Every row gives one point. The ring and each string are closed loops that go straight from each point to the next, and from the last back to the first. Before rounding, they use only three directions, however many columns there are. Count how often each string passes through the ring. Passing back the other way cancels.

Ring:
[[ 4.58 -0.91  0.22  0.83]
 [ 4.07 -0.95  1.12 -0.74]
 [-0.24 -0.52  0.50 -1.65]
 [-3.46  0.25 -1.20 -1.43]
 [-3.47  0.72 -2.79  0.09]
 [ 0.60 -0.17 -1.78  1.55]]
String (30 x 4):
[[ 2.33 -0.19 -0.55 -0.22]
 [ 4.79 -0.02 -0.30 -0.64]
 [ 6.96 -1.03  1.31 -0.29]
 [ 6.35 -1.57  1.97 -0.08]
 [ 2.98 -1.47  1.25  0.25]
 [ 1.78 -0.92  0.37  0.04]
 [ 3.33 -0.29  0.00 -0.72]
 [ 5.45 -0.42  0.58 -0.97]
 [ 7.17 -1.11  1.62 -0.55]
 [ 6.19 -1.70  1.92  0.33]
 [ 3.43 -1.65  1.25  0.83]
 [ 1.68 -0.26 -0.55 -0.15]
 [ 3.40 -0.15 -0.58 -0.08]
 [ 5.48 -0.26 -0.53  0.53]
 [ 5.67 -1.62  0.42  2.62]
 [ 3.15 -1.43  0.00  2.35]
 [ 1.02 -0.96 -0.35  1.27]
 [ 1.28 -0.01 -1.21  0.23]
 [ 1.66  0.19 -1.68  0.57]
 [ 0.53 -0.18 -0.96  0.11]
 [ 1.15  0.34 -1.61 -0.06]
 [ 1.63  0.49 -2.14  0.55]
 [ 1.69 -0.16 -2.00  2.11]
 [ 1.31 -1.00 -1.06  2.68]
 [ 1.34 -0.96 -0.68  1.90]
 [ 1.44 -0.49 -0.78  0.81]
 [ 1.13 -0.17 -0.87  0.05]
 [ 2.07 -1.30  0.19  1.45]
 [ 3.99 -1.58  0.69  1.72]
 [ 1.57 -0.81 -0.07  0.46]]
Times through: 4

Ring:
[[ 0.64  0.75  0.53  2.11 -2.24 -0.05  0.13 -1.85  3.28]
 [ 0.43  1.07  0.07  1.04 -1.99  3.42  0.55 -3.20  0.39]
 [ 0.17  1.05 -0.18 -0.74 -0.61  4.30  1.06 -3.34 -2.02]
 [-0.23  0.78 -0.23 -2.35  0.92  3.20  1.20 -2.58 -3.23]
 [-1.33  0.18 -0.18 -3.23  1.67  0.49  0.05 -0.86 -2.65]
 [-2.13 -0.29  0.04 -2.30  0.87 -2.22 -1.51  0.60 -0.06]
 [-1.41 -0.20  0.40 -0.37 -0.34 -3.43 -1.53  0.68  2.58]
 [ 0.17  0.37  0.65  1.67 -1.65 -2.26 -0.40 -0.65  3.98]]
String (17 x 9):
[[ 1.35  1.31  0.27  1.91 -2.32  3.39  1.30 -3.64  1.20]
 [-0.32  0.96  0.09  3.26 -4.51  3.57 -1.32 -3.10  3.01]
 [ 1.68  0.98  0.80  3.19 -2.63 -0.46  0.91 -2.20  4.50]
 [-0.70  0.32  0.50  2.95 -3.53 -1.17 -1.95 -0.85  5.09]
 [-0.98  0.20  0.34  1.15 -1.96 -1.23 -1.52 -0.57  3.12]
 [ 0.29  0.51  0.41 -0.09 -0.20 -0.81  0.59 -1.21  1.24]
 [ 0.95  0.40  0.88  1.32 -0.67 -3.56  0.63 -0.40  4.07]
 [ 0.59  0.29  0.93  2.22 -1.63 -3.98 -0.23 -0.12  5.38]
 [-0.70  0.23  0.54  2.48 -2.95 -1.90 -1.79 -0.50  4.92]
 [-0.48  0.46  0.24  0.63 -1.47  0.16 -0.60 -1.35  1.74]
 [-0.48  0.58  0.16  1.03 -2.04  1.15 -0.71 -1.81  1.70]
 [ 1.56  0.97  0.53  0.60 -0.40  0.34  1.93 -2.31  1.18]
 [ 1.72  1.40  0.28  1.51 -1.78  3.57  1.94 -3.85  0.56]
 [-0.44  1.26 -0.42  1.00 -3.07  6.93 -0.27 -4.35 -1.22]
 [-1.54  0.73 -0.45  0.00 -2.32  4.92 -1.32 -2.93 -1.12]
 [-0.59  0.60 -0.01 -0.31 -0.95  1.84 -0.22 -1.97 -0.15]
 [ 1.61  1.07  0.43  0.28 -0.22  1.19  2.18 -2.68  0.37]]
Times through: 3
String (19 x 9):
[[ 1.56  1.09  0.63  2.88 -2.63  0.78  0.98 -2.66  3.55]
 [-0.51  1.02 -0.07  2.80 -4.36  4.56 -1.29 -3.42  2.02]
 [-0.98  0.88 -0.27  1.20 -3.13  4.73 -1.16 -3.18  0.22]
 [-0.03  0.79  0.06  0.04 -1.06  2.22  0.34 -2.41 -0.06]
 [-1.31  0.83 -0.44  0.13 -2.40  5.30 -1.07 -3.21 -1.21]
 [-0.71  1.20 -0.52  0.47 -2.76  7.19 -0.36 -4.31 -1.90]
 [-0.90  1.05 -0.44  0.57 -2.76  6.18 -0.70 -3.80 -1.24]
 [-0.63  0.69 -0.06  0.14 -1.54  2.56 -0.41 -2.31  0.02]
 [ 0.57  0.73  0.33 -0.03 -0.34  0.44  1.00 -1.88  0.62]
 [ 1.91  1.10  0.63  1.61 -1.20  0.52  1.93 -2.61  2.15]
 [ 1.30  0.96  0.70  3.39 -3.13  0.08  0.39 -2.28  4.54]
 [-0.27  0.45  0.53  2.86 -3.26 -0.94 -1.37 -1.13  4.78]
 [-0.87  0.28  0.28  0.84 -1.72 -0.68 -1.22 -0.84  2.48]
 [ 0.25  0.44  0.51  0.49 -0.64 -1.48  0.26 -0.94  2.24]
 [ 1.22  0.49  0.87  1.10 -0.38 -3.23  1.07 -0.64  3.60]
 [ 0.56  0.22  0.98  2.25 -1.57 -4.50 -0.31  0.11  5.67]
 [-1.34 -0.02  0.53  2.56 -3.20 -2.74 -2.66  0.13  5.56]
 [-0.70  0.25  0.58  3.19 -3.64 -1.82 -2.10 -0.58  5.69]
 [ 1.26  0.83  0.81  3.54 -3.08 -1.00  0.21 -1.80  5.26]]
Times through: 2
